Each row is a point. The points of each table are mixes of a few directions, plus a little noise. Count the directions of each table, and those that both share. Where both have some left over, give the other angles between the two spaces (their principal angles), to ten degrees, smallest first.

First, 5 rows:
[[-14  20   9]
 [ -6  10   6]
 [ 11 -15  -7]
 [ 42 -60 -28]
 [-34  46  22]]
Second:
[[ 56 -43   6]
 [-25   7 -20]
 [ -8  36  38]
 [ 10  -7   1]
 [ 11 -28 -25]
 [-40  35   0]]
Directions: first 1, second 2, shared 1

First (5 x 4):
[[-45  12  17 -27]
 [ 40  11 -24  -6]
 [ 18 -10   1  48]
 [  9   5  -4   2]
 [-24 -18  10 -17]]
Second:
[[ 10  13   0  60]
 [ 24  12  33  34]
 [ -4   1 -10  10]
 [ -1   0  -2  -1]
 [-23  -4 -41   2]
 [ 14   1  28  -9]
 [-11 -11  -5 -48]
 [-10 -11  -3 -49]]
Directions: first 3, second 2, shared 1; angles 90

First:
[[-26  -3  39  -3 -24 -10]
 [ -8   7  19  -5 -10  10]
 [-26  45 -31 -47  -4  24]
 [ 41 -22 -25  30  27  -5]
 [ 24 -16   4  22  10  -1]
 [ -6 -10  -6   4  -1 -20]]
Second, 6 rows:
[[ -5 -15  11 -11   0   2]
 [-10 -31  21 -20   0   5]
 [-14 -40  27 -27   1   6]
 [ 20  60 -40  41   0 -10]
 [ -5 -13   8  -8   0   2]
 [ 14  40 -26  26   1  -7]]
Directions: first 3, second 1, shared 0; angles 60

First, 10 rows:
[[-15 -60  12  31 -43  26   5   4]
 [ 29 -27 -11  15  12  30 -18  -1]
 [-33  32  11 -29 -24 -23  17  -9]
 [-36  -3  13   7 -19 -19  18   4]
 [ 14  52  -6 -27  29 -25  -2   1]
 [ 22  60   5 -40  -4 -27   4   7]
 [  9   3   4  20  13 -20   5  21]
 [-22 -32 -11   2   4  33 -10 -27]
 [ 24   1  -1   0  -1   5  -6   7]
 [  7 -26 -15  22  33  20 -14  -5]]
Second (7 x 8):
[[ -2 -39 -46  16   3  12 -15 -19]
 [ 36  31  35 -25  -8 -26  26   6]
 [-27 -47 -28  54  -1  22  -2  -4]
 [ 12  22  31 -20   9   8   7  -4]
 [  7  35  30 -34   6  -3   0   3]
 [-19   3   7 -18 -12 -20   3   0]
 [ -5  -4 -30  27   3   5 -20  19]]
Directions: first 4, second 5, shared 2; angles 30, 70

First, 9 rows:
[[  0  -6  -6   5   3  -3   0  10  -3  -5  12]
 [  1  -1 -15   1  -3  -4  -4   1  -5   9   8]
 [  1   0 -18   0  -6  -6  -5  -2  -7  15   7]
 [ -1   3  18  -3   3   5   5  -3   7  -9 -11]
 [ -1   5  32  -4   6   9   8  -7  12 -16 -20]
 [  1   3 -19  -3  -9  -5  -7  -8  -6  22   2]
 [  0  12 -21 -15 -19  -6 -10 -28  -3  43 -16]
 [ -1 -15  36  18  27  10  16  35   8 -60  14]
 [  0  -1  -5   2   0  -2  -1   2  -2   2   4]]
Second:
[[  5   1 -10   3  -2  -7   2   5   6   5  15]
 [-14   6  30 -27 -21 -19 -21  -3   3   1  -8]
 [ 16   1  19  -3   0  21  -5  -9  -1 -17 -35]
 [  6   5   6 -12  -3  -5 -11   5  12   2  12]
 [-17  -8   4   4   1  -7   6   8  20  11  29]
 [ -1   3 -23  11  10   2  19  -8   6  20  12]
 [ -6   3   8 -14  -4  -8 -14   4   2   0   7]
 [ 17  -7 -17  28  -2   8  26   2  -3  -5  -9]
 [ -9  -6 -16  10  21  15  -1  -4 -45 -19 -24]]
Directions: first 2, second 6, shared 1; angles 30

First:
[[ 60  27 -15  -2   8   4 -34   6   0 -31  13  -4]
 [-12  -7 -14  -3 -14  -2   3 -19  -5 -10   1  -5]
 [-14  -3 -16   3 -13  -4   9 -28 -14 -15   0  -6]
 [ 26  -5   0 -14  -5  10 -30  24  25   2  11   1]
 [-21  -6  26  11 -19  13  17   6   1  25  12  -1]
 [-39 -14   3  -1  18 -16  27  -7  -6  16 -26   9]
 [-34  -6  13   6  15 -11  28  -2  -8  19 -19   8]
 [ 34  15   3  -1  10   5 -20  17   6  -4   8   1]]
Second:
[[ -7 -21  -8 -23  16  -8 -13  18  23  11 -19  10]
 [-10 -31 -13 -35  25 -12 -20  26  34  16 -27  15]
 [  9  26  10  29 -21   9  17 -22 -28 -13  22 -13]
 [-12 -33 -13 -37  28 -12 -22  28  36  17 -29  16]
 [  8  20   8  23 -16   8  14 -17 -23 -10  18 -10]
 [  5  14   5  15 -11   5  10 -11 -15  -7  12  -7]
 [  6  17   6  19 -13   6  11 -14 -18  -9  14  -8]
 [ -8 -25 -10 -27  21  -9 -16  21  26  13 -21  12]
 [  1   2   0   2  -1   1   1  -1  -1  -1   1  -1]
 [  7  17   6  19 -15   6  12 -16 -19  -8  16  -9]
 [  5  15   6  16 -12   6  10 -12 -16  -8  13  -6]]
Directions: first 4, second 1, shared 1

First (11 x 14):
[[-13   0 -13  12 -25   5 -16 -24  12 -22   8  -7  15   3]
 [  7   7  -4  11  23   9   2  55  11  31  10  -8 -21  14]
 [ 17  -1 -20  17  21  33  17  -5   6   1  -2 -10   3  -9]
 [-15   8 -10   1 -22  -2 -19 -36   0  -9 -15   6  12 -20]
 [ 25 -25  19 -11   8   1  32 -10 -11 -25  17  -4   7  12]
 [  5  -9  31 -25   8 -28  11  23 -17   6   3  12 -12  14]
 [ 15 -18  20 -14  20  -9  35  -3 -15 -17   6   3   1  16]
 [  2  10  -7   7 -16  10 -29  21   9  27   2  -2  -7 -19]
 [-27  13 -21  11  -6   1  -8 -37   7 -18 -15   1  13  -3]
 [ 31 -14  18 -13 -10   7  -3  16  -9  12  11   0  -5 -14]
 [-46  29 -12   4   1 -22 -22   1   6  15 -24  11  -6   3]]
Second:
[[-16   9  -6 -11  25   1  36 -10 -11  -8 -23 -25   7  -1]
 [-20   7   6 -16  25   8  39 -14  -5  -9 -28 -34  -4  -1]
 [  6  -8  17   2 -15   5 -17   2  12   3   6   4 -16   3]
 [  6  -7   3  16  -8   3  -5  11   5  -3  10   2 -10   9]
 [ 10  -1 -12   9 -10  -7 -19   8  -3   5  16  21  11  -2]
 [ 11   0   8 -16 -22  -7 -46  -7   9  18  11  30   6 -16]
 [ 11 -13 -27  60   4   2  27  38  -9 -23  23  -2  -5  33]
 [-15   5  22 -28   9   8  12 -21   6   1 -24 -23 -10  -8]
 [  6   7 -11 -15  -7 -12 -28  -7  -4  15   7  26  21 -17]]
Directions: first 5, second 3, shared 0; angles 30, 40, 80

First:
[[  9  17 -22   1   9 -47   4 -26  13 -31  13   0   1  29   4  33   6  -9]
 [ -7 -14  22   1 -15  13 -10  17  -2  22  -6   2   5 -26  -5 -20 -11   1]
 [ -6 -13  21   1 -15   7 -11  14  -1  19  -4   2   5 -23  -5 -16 -11   0]
 [  0  -1   4   2  -8 -23  -7  -4   7  -2   4   2   5  -3  -2   7  -6  -6]
 [ -3  -3   0  -2   7  40   7  11 -12  10  -9  -3  -6  -4   2 -15   5   9]
 [  3   3   0   3  -6 -36  -6 -11  11  -9   8   2   6   4  -1  15  -4  -8]
 [  1   2  -8  -2   9  18   7   0  -5  -1  -3  -2  -5   6   3  -2   7   5]
 [  1   1  -1   0   1  -3   1  -2   1  -2   1   0   0   1   0   2   0  -1]
 [-10 -17  20  -3  -6  60  -1  28 -17  32 -15  -2  -4 -28  -3 -38  -4  12]
 [ 11  24 -37   0  24 -27  17 -29   6 -38  10  -2  -7  44   8  35  18  -3]]
Second, 8 rows:
[[ 10  -5  12   0 -11 -25   4   3  20   0  -4   4  13 -11   5  -6 -17  10]
 [ -3   4   1   1   8  20   1   5  -8   7  -3   3  -7   2  -5  -5   3  -1]
 [  5   7  23   4   9  23   8  23   7  24 -16  17   0 -13  -8 -28 -18  13]
 [ -2  -4 -12  -2  -6 -15  -4 -13  -2 -14   9 -10   1   7   5  15   9  -7]
 [ -6   0 -12  -1   2   2  -4  -9 -10  -8   7  -7  -5   9   1  12  13  -8]
 [  4  -2   5   0  -4 -10   2   2   8   1  -2   2   5  -5   2  -4  -7   4]
 [ 16  -6  22   0 -15 -35   7  10  33   5 -10  10  21 -21   6 -15 -30  18]
 [-25   6 -39  -2  17  39 -13 -22 -48 -16  19 -19 -28  34  -5  31  48 -30]]
Directions: first 2, second 2, shared 0; angles 30, 50

First, 9 rows:
[[  0 -20  -4   4   0  16 -11  -7 -29 -16  -7  -8  32  34   9 -17 -12   0
  -12  13 -12  -7  -3   6]
 [  0 -23  -9 -14 -14 -13 -11  -2  23  14  -3 -37 -35  -5  17  10 -26 -23
    6  10  -2  12 -16  10]
 [  5  10  -4  -6 -18  41   0   3 -25  -3   9   0  45  20  21  -9   2 -13
  -21   2   7   2   0   9]
 [-12   3  12   9  10   8  12 -12  -1  -2  -3  25   2  -9 -13  10  -1   5
    7   6   8  -6   2  -5]
 [-10  10   5   2  16  -9  -5  -1  11  -8 -19   9  -4  -5  -8 -10  16   7
    3 -15 -17  -2 -20   8]
 [ 16  29  -1   9   0 -17  16  16  -4  10  25  18  -4 -17 -22   3  22  23
    3 -15  17  -4  43 -23]
 [-13  10  -9   6  -8 -45   0  -6  32  22  -9 -23 -60 -32 -23   3 -18  -8
   15  -8   0   2   2   5]
 [ -7  -6  18  -4  18   3   9  -4  22  -2  -5  24 -14 -18   0  24  10   3
   14   2   4   3 -15  -7]
 [ 20 -11  -6  -5  -3  16 -11  12 -27 -13   9  -8  38  31  19 -14   6   6
  -15   5  -7   0   7  -3]]
Second:
[[ -5  -6   2   5   4  -6   1  -7   0  -2  -4   0  -6  -1  -7   1  -9   2
    4   5  -1  -3   2  -2]
 [-20 -22   5  18  14 -21   3 -26  -1  -4 -16   4 -24  -3 -26   4 -30   6
   16  18  -4 -13   4  -3]
 [ 28  30  -6 -25 -18  30  -4  34   1   6  22  -5  33   5  36  -6  41  -6
  -23 -26   4  16  -5   4]
 [-19 -19   4  17  12 -19   2 -23   0  -4 -14   3 -22  -3 -23   4 -28   5
   15  17  -2 -11   4  -3]
 [ -6  -6   1   5   4  -6   2  -8  -1  -1  -5   0  -8  -1  -8   1  -8   1
    6   5  -1  -4   1  -1]
 [ 30  30  -6 -26 -19  32  -4  37   0   7  22  -5  35   4  36  -7  43  -9
  -24 -26   4  17  -6   4]
 [-29 -31   7  25  20 -31   5 -36  -1  -6 -22   5 -35  -5 -37   7 -42   8
   24  25  -4 -18   6  -5]
 [  6   7  -2  -6  -5   7  -1   8  -1   2   4   0   7   1   8  -1  10  -1
   -5  -5   1   3  -1   1]
 [ 17  17  -4 -16 -11  17  -2  21   0   3  12  -3  19   3  21  -4  24  -4
  -14 -15   2   9  -2   3]]
Directions: first 6, second 1, shared 1
